Each row is a point. Each copy is the shape, with its points in the same order, turned, moved and blurred by noise. Say if it was mirrored as well.

Shape, 8 rows:
[[ 21 -14  70]
 [-28  40  44]
 [-19 -33  28]
 [ 34 -48 -73]
 [  9 -26 -21]
 [-26   3 -29]
 [ 41  50  26]
 [ 36 -18  70]]
Copy 1, 8 rows:
[[  7  75 -29]
 [ 52  18 -58]
 [-22  20 -36]
 [-38 -30  60]
 [-15  -7  11]
 [  8 -32 -13]
 [ 72  41   9]
 [  5  85 -13]]
Copy 1 is: only turned
Copy 2 (8 x 3):
[[ 38  23  70]
 [ 16  59   3]
 [ 48  -4  17]
 [-23 -95 -14]
 [  7 -41   7]
 [  6 -11 -36]
 [-41  35  38]
 [ 26  12  77]]
Copy 2 is: mirrored
Copy 3, 8 rows:
[[ 49  47   7]
 [ 15  24  70]
 [ 41 -13  13]
 [-41 -48 -56]
 [ -8 -25 -13]
 [-18 -38  29]
 [-30  60  28]
 [ 45  56  -7]]
Copy 3 is: only turned

Shape:
[[ -4 -20  69 -43]
 [ 13  67  80  25]
 [-12  19   8  10]
 [-45  43 -25  10]
 [ 39 -40 -19 -21]
 [-60 -60 -57   1]
 [-44 -55 -50  34]
 [ 38  16  64   8]]
Copy 1:
[[ 32  65 -11  35]
 [ 56 -52   6  57]
 [-10 -15 -19   2]
 [-55 -28   5  23]
 [  9  43 -27 -60]
 [-83  52 -61 -13]
 [-67  20 -80 -25]
 [ 69   4 -19  22]]
Copy 1 is: mirrored
Copy 2, 8 rows:
[[-70  24 -44  12]
 [-45 -31  -2  87]
 [ 17  -3 -15  23]
 [ 56 -19 -24  25]
 [ -4  31  24 -45]
 [ 67  69 -46 -38]
 [ 71  70 -18 -12]
 [-53   1  25  35]]
Copy 2 is: mirrored

Shape, 12 rows:
[[ -9  -6  34 -30  12  13]
 [-31 -18  25   8   3   4]
 [-19 -27  13  -1  31 -10]
 [ 22 -33  34  17  35  10]
 [-15 -24 -44  25 -82 -13]
 [-15  10  -7  11   5   1]
 [ -1 -14  -7 -23  26  -8]
 [-24  -4  26 -32  35   2]
 [  6  -1  34  23  17 -23]
 [-10  -6  30 -25 -15 -11]
 [ 10 -26 -19  95 -15  12]
 [ 11  -1  23 -33  22  20]]
Copy 1 (12 x 6):
[[-29   3 -18 -30  -9   1]
 [ -7 -21 -37  -3 -19  -4]
 [ -5   4 -42   7   1  14]
 [-11  -6 -37  -2  43 -17]
 [ 64 -81  15 -12 -28  38]
 [  2 -15   2  18 -15   6]
 [ -7  11 -12  -3   6  31]
 [-33  21 -29 -10 -16  10]
 [ 19   7 -23   5   6 -28]
 [  3  -2 -13 -38 -22   0]
 [ 42 -79 -12  50  30 -18]
 [-35   8  -2 -25  10   5]]
Copy 1 is: only turned
Copy 2, 12 rows:
[[ -9   1  -1  10  50  17]
 [-20 -30  -8   7  21  10]
 [-17 -21 -26  10  25 -17]
 [-18 -22  23   6  35 -39]
 [ 36 -29 -18 -36 -57  37]
 [-25  -1  -8  10 -10   9]
 [ -9  12 -25   4  21 -14]
 [-27   8 -22  17  51  10]
 [-10 -25   2  45   6 -16]
 [ 11 -11  -8  17  34  23]
 [-23 -53  29 -20 -69 -26]
 [-13  21  13   8  44   2]]
Copy 2 is: mirrored

Shape:
[[-20  42  35  16   7 -36 -76  48]
 [  2 -48 -54 -33   7 -17   8  39]
 [ 26 -27  30  25  -7 -51  -4 -25]
 [  3  13   7  -3  11 -14   8   9]
 [-13 -14  31 -51  -9  14  -9  10]
 [-38 -15  37  12 -36 -36  71 -36]
 [-47 -29 -30 -41  -2  -9  -3 -33]
 [ 21 -34  -6  46 -49  37   1   9]
 [  1 -15  27 -24 -51  33 -21 -11]
 [  3 -10  23  21 -59  39 -39 -33]
 [ -3  26   4  25 -54   7 -15 -10]
 [-28  -8  18 -20  19   5   6  29]
 [-40  -5  35 -33 -44 -31   7  16]
 [-10 -22  -2 -13 -28 -30  -6  -6]]
Copy 1 (14 x 8):
[[-29 -42  19   7  20  44 -37  82]
 [  7   3 -95  16  11  32   4 -15]
 [  7 -28  -7  12 -63   5 -39   3]
 [ 19 -16 -11  -1  10  15 -15  -1]
 [-29   4   3  26  10  25  25 -17]
 [ 38 -79  17  -1 -47  14  29 -49]
 [ 34   3 -29  31 -14  58  50  -5]
 [-18 -15 -39 -10 -37 -50  36  14]
 [-28  -4   8  38 -14 -16  51  -3]
 [-19  -4  10  23 -42 -33  52  38]
 [ 11 -39   4  13 -10 -29  31  39]
 [-15 -10 -12  -7  20  44   9 -10]
 [-15 -66   5  41  -2  36  28 -10]
 [ 10 -28 -25  35 -28  21  10   2]]
Copy 1 is: only turned
Copy 2:
[[-34  74  15   8 -24 -64  10  38]
 [-19 -55  -7   2 -22   4 -50   8]
 [ 55  46  12  -9  -5 -14 -50 -11]
 [ 13  12  -1  17  -6  -6  -5 -16]
 [ -2   4  22  11  -9  34  -2  41]
 [ 44  51 -35  32  43  62 -43 -26]
 [ -6   0 -28 -17 -47  55 -30   8]
 [ 23 -11  -7 -67  50  -4 -14   2]
 [  9  22  28 -44  18  44   2  32]
 [ 24  46   8 -85  26  26   4  26]
 [ -6  42  -3 -47  27   3  -7 -13]
 [  3  -8  -4  23   1   1   7  25]
 [-21  41  13  29  14  31 -32  28]
 [  8  26   2 -13 -10  18 -47   7]]
Copy 2 is: mirrored
Copy 3, 14 rows:
[[-29 -40 -29  -5  46  63  30   3]
 [ 14  73 -24  12  13 -23 -29  37]
 [-51 -25  18   5 -16   5 -61   8]
 [ -4  10  20   3  -8  10   5   8]
 [ 44   1   5 -38   0  12 -16  16]
 [ 36 -14  63  48 -59  25 -53   8]
 [ 36  -4   3  19  -7 -35 -14  66]
 [ 22  -5 -22   5 -12 -36 -38 -64]
 [ 45 -33 -14 -45 -22 -10 -25 -11]
 [ 34 -70 -19 -19 -20 -25 -28 -31]
 [ 13 -32 -23  15 -29  -1   9 -26]
 [ 34  16  28  -1  26  21   2  13]
 [ 46  -2  -7   5 -15  54 -34  25]
 [ 11  -2 -12   7 -21   3 -34  24]]
Copy 3 is: only turned
Copy 4, 14 rows:
[[-35 -27 -37  34 -56 -69 -22  52]
 [ 29 -13 -78  47  19  16  27  -9]
 [ -9  41  -9  -8   8 -40  45  24]
 [-20 -25 -26   2   1 -18   2   8]
 [ 34 -25 -37 -13  10 -36 -31  -2]
 [ -7  15   9 -39  76   8   5  61]
 [ 24  28 -57   0  14  20 -39   0]
 [ 50 -23  30  17 -13  14  43  31]
 [ 60 -17   2 -35 -16 -18  -9  18]
 [ 50  -1  30 -31 -46  -4   0  39]
 [ 11 -21   2 -22 -39   6  10  53]
 [  9 -34 -26  21  20 -23 -30   3]
 [ 21 -16 -42 -23  32 -35 -23  55]
 [ 17  10 -41  -2   4 -11   9  31]]
Copy 4 is: mirrored
